Rows are points. To make a cloud, some directions were put in groups of two or more. Within a group, all points are equally far from the middle, so they leave a hole (a ring in 2 directions, a hollow ball in 3). The other directions are filled evenly. Then the cloud was stretched, turned, moved and blurred a little. How many holes are there, and how many directions does each take, smallest first?

Cloud (19 x 3):
[[ 50 -48  55]
 [-11 -55  61]
 [-10   9 -61]
 [-71 -13  24]
 [ 13  58  25]
 [-27   6 -53]
 [ 14  -4  79]
 [ 25  -4   4]
 [ 29   0  22]
 [  5 -15  87]
 [-50 -33  87]
 [  1  60  46]
 [ 27  12 -34]
 [-38 -30   3]
 [ 28 -21  80]
 [-74  16  -1]
 [ -8 -12 -16]
 [-40  14 -61]
 [-13   6 -35]]
Holes: 0

Cloud (30 x 4):
[[  4  28  52 -61]
 [  6  -7   8  63]
 [ 13  -7   8 -81]
 [ 17 -26 -11 -23]
 [ 20  13  35 -19]
 [-27  -7  66  -7]
 [ -3  -1   7   6]
 [ 58   4  50  -6]
 [ 36 -24 -35  22]
 [  3  40  56  37]
 [ 17 -15 -63 -50]
 [-22 -27  -7  51]
 [-21   1 -52  35]
 [ 71   0  37 -20]
 [ 24  -1  47 -71]
 [-65  -3  -4   7]
 [-27  56  38  54]
 [ 56   6  51 -40]
 [ 33  63  32  48]
 [  8  51  36  93]
 [  3 -50 -19  -8]
 [  1  -9  68  23]
 [ -6  80 -28 -44]
 [  8  17 -65 -15]
 [  0 -24   3  55]
 [-19 -25 -48 -64]
 [-29  62 -21  -1]
 [ 40  69 -11  -4]
 [ -9  10  86 -18]
 [ -9  27  19 -95]]
Holes: 0

Cloud (50 x 6):
[[-32  84 -24  14  43  22]
 [-42 -42  12 -32  49  28]
 [  3 -73 -12  14   8  14]
 [ -9   0 -58 -37 -76 -18]
 [ 55  54 -23 -28  52 -21]
 [  8  19   7  43 -16  40]
 [ 81   8 -23  18 -19 -33]
 [ 39 -63  -7 -16  30 -58]
 [-84  -9  19 -18 -33  -7]
 [-14  89 -20 -27 -13 -40]
 [-55 -28 -65  35  46  -9]
 [ 15 -34 -10 -16  71 -71]
 [-37 -27  26 -42 -36  32]
 [ 20  15 -25 -27  19  75]
 [-25 -49  29  10   6  18]
 [ 65  31  13 -53 -23 -19]
 [-25  36 -16 -17 -62  48]
 [ 31  26   3  -5   3  74]
 [  1  39 -12  31 -39  48]
 [-49 -32 -73  29  -9 -51]
 [ -2  31 -89 -17  14  28]
 [-13 -31 -66  11  53 -68]
 [ 18  76 -18  -6  64 -22]
 [ 39 -21 -34 -70  16 -20]
 [  4  16   1 -61 -58 -56]
 [-32  10 -78 -37 -46 -31]
 [ -8  16 -85  51  44  14]
 [ 43  -3 -65  33  48  35]
 [-14 -29  62 -22  15 -31]
 [ 35  45  11 -48 -49 -31]
 [-33 -13  11  18  85   9]
 [-19 -10 -60  33  -4 -87]
 [-16 -23 -33 -36 -72  19]
 [ -4  -6 -26 -69  42 -57]
 [ -5  66  17  25 -21   4]
 [ 29  18 -50  11 -63  37]
 [ -8  79 -11   4  65  11]
 [ 46  39  35 -58 -12  -4]
 [-46 -29 -61 -23 -50 -47]
 [ 16 -42 -64  25  62 -32]
 [-10   9  19  21  90   1]
 [-47  63 -12  42  41 -18]
 [-30  54 -21  37  70  19]
 [-16  12  46 -58 -27  30]
 [  8  25 -51 -40 -69 -41]
 [-33  86 -21  17  41  12]
 [-28 -57 -30 -17 -58 -13]
 [ 51 -38 -20  27 -14 -54]
 [ 36  25 -54 -20 -71 -18]
 [  3 -50 -26 -39 -58 -43]]
Holes: 3 (2, 2, 2)
